Each point is reached from the start by the listed moves, each made 0, 1 or 2 times, or once backwards (-1), plus a little noise. Say if it took an odd or an even number of moves. Then give how often each move was made.

Moves:
(1): -20  0  -19
(2): -1  28  7
(3): 43  6  -10
Start: 7  27  1
Points:
-73  -8  -36 => even (2, -1, -1)
67  90  23 => even (-1, 2, 1)
28  7  -33 => odd (1, -1, 1)
54  68  -49 => odd (2, 1, 2)
71  69  -29 => even (1, 1, 2)

Moves:
(1): 14  9  -4  -5  -6  0  0  -2  -10  -6  8
(2): -8  6  3  -9  12  2  1  5  -2  0  16
(3): -5  2  8  -2  10  -5  -10  0  -5  7  -12
(4): -2  8  -1  18  -2  3  -3  -1  15  7  1
(5): 8  -8  -1  10  0  -10  4  6  -2  -3  4
(6): 1  0  -3  16  -3  1  0  3  -14  -7  -5
(7): 5  -6  16  10  -15  1  0  9  -3  11  20
(8): 6  9  -4  -9  -6  -2  -4  11  -6  -14  -2
(9): 12  -12  5  -1  11  22  0  4  -4  7  20
Start: -1  0  -6  0  -2  2  -3  5  -8  18  -2
Points:
-20  -10  25  95  6  -6  -17  18  -6  57  -14 => even (-1, 0, 2, 2, 1, 2, 1, -1, 0)
5  3  41  56  13  3  -26  71  -23  38  61 => odd (-1, 2, 2, 2, 2, 1, 2, 2, 1)
36  1  -15  55  -7  57  -4  27  -15  11  41 => even (0, 0, -1, 2, 0, 2, 0, 1, 2)
46  -7  6  48  -6  62  7  17  -46  32  95 => odd (2, 1, -1, 1, 0, 2, 1, -1, 2)
0  21  30  -21  -21  7  -27  44  -32  25  35 => odd (0, 1, 1, 0, -1, 0, 2, 2, 0)
-18  -11  -4  35  42  22  -13  -5  0  41  -23 => odd (-1, 0, 1, 1, 0, 1, -1, -1, 1)

Moves:
(1): 8  5  8  7  -31  7  2  11  24  -1  -1  -5  -5  -17  10  -4
(2): 5  8  18  -5  -3  -3  22  0  2  -18  -7  4  16  7  -4  6
(3): -8  23  22  -24  -3  -11  7  8  -7  -13  -5  1  -12  -7  16  9
(4): -14  -7  8  25  -10  -6  4  -3  -3  -10  -9  4  -7  0  -21  14
(5): -1  -2  2  17  7  -15  14  2  -11  11  5  -10  -10  -16  20  -9
(6): 6  -14  -4  -12  7  -10  16  -3  -4  22  -5  18  -5  -18  -5  21
(7): 6  -10  -10  -14  -8  -1  -2  -7  1  -15  -3  -8  -15  -12  -10  -4
(8): -12  -17  2  -5  9  11  1  10  10  -1  4  -17  4  6  6  -8
(9): -4  9  1  2  3  6  5  -1  13  0  6  -2  -8  -2  -12  -6
(10): -2  -7  21  1  -9  -6  1  -12  6  8  11  -2  -16  22  18  -6
(11): 11  -12  5  16  2  -14  6  -1  17  -10  20  13  0  -12  3  7
(12): 7  -4  7  5  -2  0  -10  12  -5  -2  -26  -4  5  -15  6  -13
(13): -15  -13  5  -1  -14  2  -6  6  -4  0  5  -1  11  -5  0  -3
(14): 11  0  5  4  33  13  -4  0  -7  -3  0  -20  9  -11  8  1
Start: -11  0  -9  -2  18  5  -5  -10  -8  3  2  -8  5  4  10  -1
Points:
-74  -65  41  -2  -38  -63  50  0  -53  43  -52  -8  -72  -54  23  16 => even (0, 0, 1, 2, 2, 2, 1, 1, 0, 1, -1, 1, 1, -1)
-38  -51  -6  52  -7  -26  23  -54  -8  -51  -1  -33  -40  55  -42  -25 => odd (-1, 1, -1, 2, 1, -1, 2, 1, 0, 1, 0, 0, -1, -1)
3  -67  -14  22  38  -28  -28  4  -77  -22  -57  17  43  -95  -22  33 => odd (-1, 0, 0, 1, 0, 1, 1, -1, -1, -1, 1, 2, 2, 1)

Moves:
(1): 2  -10  6  -7  -1  -12  -3  -3  -6  -1  3  0  -2  -9  1  4  -1  -7  -1  -7  11  1  -2  -3  5
(2): -9  11  11  -1  3  0  -3  -4  -4  4  3  3  -1  -2  2  7  3  -6  0  -1  -4  -9  8  5  -4
(3): -1  -4  12  4  11  1  6  -2  -5  -4  1  0  1  5  6  4  -8  7  3  -3  -1  0  -8  2  6
(4): -7  -2  -3  9  -2  -9  13  1  5  -7  -4  0  4  -9  -8  -4  -1  0  10  -3  -1  5  -9  -7  -2
(5): 1  4  2  7  2  -8  -3  4  4  -3  0  0  1  -2  -2  -2  -12  5  -6  -6  1  -2  -1  5  0
(6): 5  -5  0  18  14  7  7  -13  4  -2  -6  2  -3  5  12  -6  7  0  -8  -1  2  -10  -2  -3  1
(7): 13  -1  7  -3  -2  1  6  10  -4  6  8  2  -9  -1  -10  -4  2  -9  -3  1  -5  -6  -3  4  -1
(8): -2  5  0  8  4  12  -9  10  9  1  1  3  -4  -6  -2  4  -1  1  -3  1  2  4  -6  -7  -4
(9): 0  8  9  -2  -2  -7  11  1  13  10  -2  -2  -4  4  1  -2  0  -1  4  -2  6  6  -3  -2  7
(10): 2  -5  6  -1  4  8  -5  4  1  9  -6  5  0  -6  -1  -8  -8  12  -5  -1  12  1  3  -1  -5
(11): -10  0  -9  -1  6  -13  5  0  -1  2  0  4  6  8  0  7  0  2  4  0  4  -3  -6  -5  3
(12): 0  -4  5  9  -1  1  0  4  2  -1  -5  11  -2  -7  6  -2  2  -3  2  -2  -5  2  -3  1  1
(13): -2  -6  4  4  2  9  3  -4  6  -2  -6  6  8  -11  3  -2  3  -4  3  0  0  -4  -4  2  5
(14): -1  -4  -6  7  2  -9  1  6  -15  -5  5  8  -1  -1  13  -5  3  -2  3  11  11  -3  -15  6  -3
(15): -13  -7  -1  -6  3  4  6  7  -1  6  -3  -4  6  -9  7  10  -2  7  -9  8  -1  -10  -1  -8  4
(16): 7  12  -2  -3  0  -14  -1  1  -1  3  2  -6  -7  -3  -7  11  1  0  5  2  -10  -7  -12  3  -5
(17): 1  -2  1  -1  8  3  2  6  6  -1  -1  -5  -3  -2  1  5  11  5  -3  -7  -3  2  -4  6  0
(18): 1  2  4  8  1  -3  -2  2  -3  0  3  -3  -7  -2  -4  4  7  -2  9  -3  8  -5  7  3  17
(19): -2  5  -4  -4  5  3  -5  4  -3  9  13  7  -10  -10  6  2  9  -15  12  9  -8  -10  12  0  1
(20): 1  -2  3  3  -8  -2  -6  0  0  4  14  -2  2  2  -8  -2  -1  12  -8  0  -2  10  2  7  -2
(21): -8  -10  -9  -6  1  -2  6  -4  2  -6  -7  8  -6  -9  0  11  -6  1  -4  1  -4  3  -6  17  -5
(22): 5  11  -3  -2  6  4  0  -2  -14  5  1  5  -4  -2  10  2  -2  -6  -2  -4  -5  1  2  6  3
(23): 8  0  4  -3  -3  6  4  4  1  0  1  2  1  -1  6  10  -4  1  8  -5  4  0  5  -5  -4
(24): -5  -2  -4  6  -9  9  -3  2  -2  -1  2  1  3  2  5  2  -5  2  14  -10  -3  -3  -7  -5  -1
Start: 3  5  -4  7  2  15  2  -6  -10  4  1  -3  1  -2  -9  -4  9  0  15  -11  0  -10  -11  -5  13
Points:
-9  20  -4  -28  25  -18  35  21  -42  32  7  -35  -32  -64  -15  29  26  -16  29  -19  -32  -66  -38  0  7 => odd (1, 1, 0, 2, 0, 0, 1, -1, 0, 1, -1, -1, -1, 0, 2, 2, 2, 0, 1, -1, 0, 1, -1, 1)
-33  22  69  32  -2  -31  -38  6  40  25  31  -11  2  -6  -52  16  -43  52  25  -67  44  40  -25  -4  45 => odd (2, 1, 2, 0, 2, -1, -1, 2, 2, 1, 1, 0, 0, -1, -1, 0, 0, 1, 0, 2, 0, -1, -1, 1)
39  4  4  -19  -16  26  -5  -6  -38  43  44  -22  -32  -14  -8  -2  41  -24  46  -27  -12  -25  -19  23  51 => odd (1, -1, 0, -1, -1, 0, 1, -1, 1, 0, -1, -1, 1, 0, 0, 1, 1, 1, 1, 1, 0, 1, -1, 2)
2  12  95  60  2  87  27  -9  8  49  35  -11  12  17  36  16  0  33  28  -18  2  -64  1  -27  40 => odd (-1, 2, 2, -1, 0, 2, 1, 0, 2, 0, -1, 0, 1, 0, 2, 0, -1, 1, 0, 2, -1, -1, 2, 2)
-19  -19  -4  -1  54  -40  41  27  -48  38  7  5  -2  -35  54  23  41  5  34  -23  72  -14  -1  -36  85 => even (2, -1, 0, 1, 0, 0, -1, -1, 1, 1, 2, 1, -1, 1, 2, -1, 2, 2, 1, 0, -1, 2, 1, -1)
-20  -6  -48  27  6  -37  30  -5  0  -8  15  10  -12  -37  -3  18  -3  -29  53  -3  12  -6  -93  -43  0 => odd (2, -1, 0, 2, 0, 1, 0, 2, 1, -1, 1, -1, 0, 1, 0, 1, -1, -1, 1, 0, 1, 0, 0, 1)

Moves:
(1): -2  4  0  -3  1  0  -1  -4  4  -4  2  2  4  -9  -6  4  -2  5  6  -1  -9  -6  -2  -2
(2): -12  -2  -1  -4  -7  -15  -9  -6  1  -3  12  0  2  1  10  -10  9  -11  10  0  -1  3  3  2
(3): 4  -5  3  3  -1  -5  12  8  4  4  3  4  -4  -5  -10  -2  0  -9  10  -1  4  -7  11  -1
(4): 5  9  2  7  2  5  0  3  -7  0  3  0  2  -3  -16  8  3  2  -14  12  -2  -10  -3  3
(5): -4  -1  -7  -1  5  -3  -1  6  3  -5  7  9  0  0  6  -3  -7  -6  8  -5  -4  8  4  -11
(6): -4  -1  10  -13  -7  9  -11  8  -3  11  -6  -6  -2  -6  9  5  -8  -5  21  1  3  5  17  -8
(7): -4  2  -16  8  -2  -5  9  -9  -2  -2  -4  1  3  -8  -6  5  9  -1  -13  3  -2  -1  -1  -4
(8): -12  1  4  0  -2  7  -5  0  -7  0  5  -10  8  2  6  13  5  2  4  -4  1  5  0  3
(9): -6  4  -2  2  7  2  -6  13  -6  4  -9  -2  -1  -5  5  5  8  -2  14  -4  8  3  3  0
(10): -2  -7  -2  0  -3  -1  -10  -1  5  4  4  -5  2  0  -5  1  -3  -5  -1  -3  1  2  -1  9
(11): 9  -5  -9  8  -6  7  10  0  9  -3  10  3  -5  -12  -14  -5  -7  -1  6  12  5  -10  5  16
(12): 13  13  -11  -4  13  -6  13  -5  -5  4  0  0  -17  -11  5  -2  2  9  -11  -2  -8  -8  8  -10
(13): 0  -3  -13  -4  -4  3  -6  3  4  5  8  4  6  8  1  -7  0  2  16  -4  14  2  0  -6
(14): 5  -4  -9  0  -4  -3  7  3  -11  -4  3  1  -7  2  -8  -2  1  2  2  -2  -3  -2  -4  1
(15): 2  1  -4  4  -1  4  1  0  -1  -2  6  0  13  -4  -7  -8  6  0  -3  2  -7  4  -1  1
(16): -7  -9  3  -2  -6  10  -1  4  -1  12  16  1  14  -1  -10  8  3  -2  7  7  0  15  -16  16
(17): 0  -5  3  7  7  6  -5  5  -7  0  -7  1  -2  2  -3  9  18  13  -15  4  2  -3  -2  -4
(18): -6  2  2  -2  9  3  4  8  -1  3  -2  -7  -3  3  -3  -1  -7  8  13  2  6  2  12  -11
(19): -16  -5  -1  -4  -4  -4  -6  17  3  7  -5  6  7  6  14  -6  -4  2  9  -6  2  2  6  -3
(20): 3  7  13  18  5  7  -6  -10  -11  4  -6  -9  -9  -7  5  14  1  21  -18  0  2  -4  -12  -9
(21): 4  -13  3  -3  -5  -10  0  -1  4  -9  11  16  17  -7  -5  -11  -10  -5  -6  6  7  1  -8  18
(22): -9  8  4  -9  -8  13  -2  2  -6  5  4  -1  -6  4  -4  -2  7  0  2  -11  4  14  -2  2
(23): -8  2  5  -11  -1  0  -4  7  -2  -2  -2  -6  3  3  11  -2  1  -5  -2  -8  -2  8  -9  -13
(24): -3  -15  -8  -1  11  7  5  3  -5  0  13  9  3  4  -12  -12  -6  -15  8  3  2  -4  -2  4
Start: -12  19  11  3  10  5  11  16  -3  3  7  -3  -3  -10  6  -5  -13  -6  0  -1  -13  2  -5  2
Points:
-75  -55  52  -48  -15  25  -23  64  15  24  73  47  89  -17  -16  -15  -23  -56  89  -19  19  67  -36  17 => odd (2, 0, 2, -1, 1, 1, 0, 0, 0, 0, -1, -1, 1, -1, 0, 2, 1, 0, 0, 0, 2, 1, 1, 1)
-53  -25  -50  -12  -7  15  -10  94  -10  5  95  36  9  33  -38  -52  -30  -34  93  -13  20  -7  59  12 => even (0, 1, 1, 2, 2, 0, -1, 2, -1, 2, 1, 0, 2, 2, 0, -1, 1, 1, 2, -1, 0, 1, -1, 1)
-53  34  -45  -28  3  22  13  -27  -9  10  79  -16  33  -9  4  -42  38  0  -7  -49  -15  31  -25  -7 => odd (1, 1, 0, -1, -1, -1, 1, 2, -1, 1, 0, 2, 2, -1, 2, 0, 0, 0, 0, 0, 0, 2, 1, 1)

Moves:
(1): -5  -3  0  0  12  -10  6  2  -1  -2  1  -1  1  -1  0  -8  -8  2  -6  7  -4  12  -4  -1  0  -6
(2): 7  -6  0  -4  10  -1  8  6  -5  -7  -5  4  0  1  3  -3  -5  5  -5  -6  -8  -3  3  6  -1  5
(3): -4  13  -9  4  -5  -9  -1  19  -8  9  6  -10  10  -6  -2  3  -10  7  4  -8  5  0  -2  1  -5  2
(4): -10  -15  -8  -11  1  7  7  20  3  -2  1  7  7  -2  -2  1  -6  -3  -4  2  2  11  -4  -2  0  -8
(5): 5  0  0  8  -3  0  -6  6  -5  -4  -8  -8  -5  -1  -5  -3  4  -2  3  -4  -3  2  -1  0  -6  2
(6): 7  -5  13  0  2  -2  4  -1  -3  1  -5  -7  6  -8  -6  5  -6  -4  0  1  5  14  -6  5  3  1
(7): 2  11  1  -5  -7  9  4  3  7  7  5  4  5  2  -1  -6  8  -2  5  -7  0  2  -1  6  -3  -9
(8): 0  -8  -1  -5  2  4  -2  3  3  -3  3  9  3  8  -5  4  -3  10  2  6  -1  8  -10  8  -4  -1
(9): 1  -2  0  -8  -19  -1  -2  -2  1  0  -5  3  -8  2  -2  2  9  -5  -6  -3  9  -8  2  11  -8  7
(10): -7  4  -4  2  -25  4  -2  -14  -8  -7  -7  18  -8  -3  2  -2  0  2  4  0  -2  -3  13  1  3  7
(11): -1  -1  -5  -2  9  1  -2  5  0  -3  8  -2  -12  3  4  3  -12  -3  6  -3  4  5  1  8  0  0
(12): 3  7  -7  -11  9  -4  0  -4  -3  -1  -3  -6  -1  10  5  6  -6  -1  4  -6  4  2  -10  -4  -2  6
(13): 6  -1  -2  8  0  2  -1  -10  -3  19  10  -4  -9  0  17  3  14  -2  6  -9  -2  -4  -4  -1  1  10
(14): -9  1  2  0  3  3  -5  -1  1  -1  14  0  -1  -6  5  1  0  0  -1  -10  3  2  -12  -4  -4  2
(15): 14  7  7  -3  -7  8  8  4  -1  -5  3  -4  2  -4  -2  2  5  -2  2  15  -1  -2  2  1  2  8
(16): 0  2  6  0  -1  -2  -8  -3  -4  1  -5  -15  4  3  17  -7  -2  1  3  -4  -5  -4  8  5  -5  4
(17): 7  2  -4  4  -6  -7  -8  -1  4  -2  -7  9  8  1  -3  5  -6  1  -4  8  0  -6  3  2  0  -5
(18): 4  -4  7  6  2  -3  6  15  8  0  2  3  2  4  -16  -7  -13  -2  5  8  -3  -2  -8  -4  3  11
(19): 3  -2  -7  -5  7  -4  -1  -5  -2  -16  -5  -4  8  1  13  -5  10  4  8  -3  13  -4  1  5  3  4
(20): 3  -4  8  -4  0  -3  5  10  -3  0  10  7  -2  7  5  -8  -5  -7  1  -2  2  19  -1  -7  8  -8
(21): 4  -3  0  -3  13  3  -4  6  0  7  -5  11  3  7  5  -7  -9  -5  -3  3  6  12  -1  -4  -5  4
(22): -4  -1  6  -6  4  -1  -5  0  -7  7  0  2  1  -10  -4  -6  1  1  3  2  2  -10  -5  -1  -3  -9
(23): -5  1  -1  -1  5  1  0  -4  -1  -1  2  3  2  1  2  8  -2  0  5  0  5  2  -1  -4  -10  0
(24): 2  7  3  -5  10  -10  -8  -4  0  -2  0  0  -6  -5  17  7  3  5  -3  1  0  6  -8  -10  -1  -5
Start: 12  1  -2  -4  1  9  7  2  -5  0  8  0  14  -1  -10  6  -9  -5  1  -10  11  1  -17  6  5  2
Points:
73  -33  19  -28  -5  33  34  91  25  23  32  90  33  13  -46  -21  -47  -26  -3  51  24  21  -39  25  18  9 => odd (0, 1, 0, 1, -1, 0, 1, 1, 1, 0, 1, -1, 1, 0, 2, -1, 2, 2, 0, 1, 2, 1, -1, 0)
17  -18  15  3  -25  -19  6  18  12  36  4  -8  -2  9  -66  50  -24  5  -12  -8  28  34  -95  10  -6  61 => even (0, -1, 1, 0, 0, 2, -1, 2, 2, 0, -1, 1, 1, 0, -1, -1, -1, 2, -1, -1, 0, -1, -1, 1)
42  -26  50  -52  39  -5  11  33  17  60  31  25  16  -26  40  -1  -22  -64  0  35  55  63  -52  12  -18  -53 => even (2, -1, -1, 2, -1, 2, 2, -1, 2, -1, 2, -1, 2, -1, 1, 1, 2, 1, 0, 1, 1, 2, 2, 2)
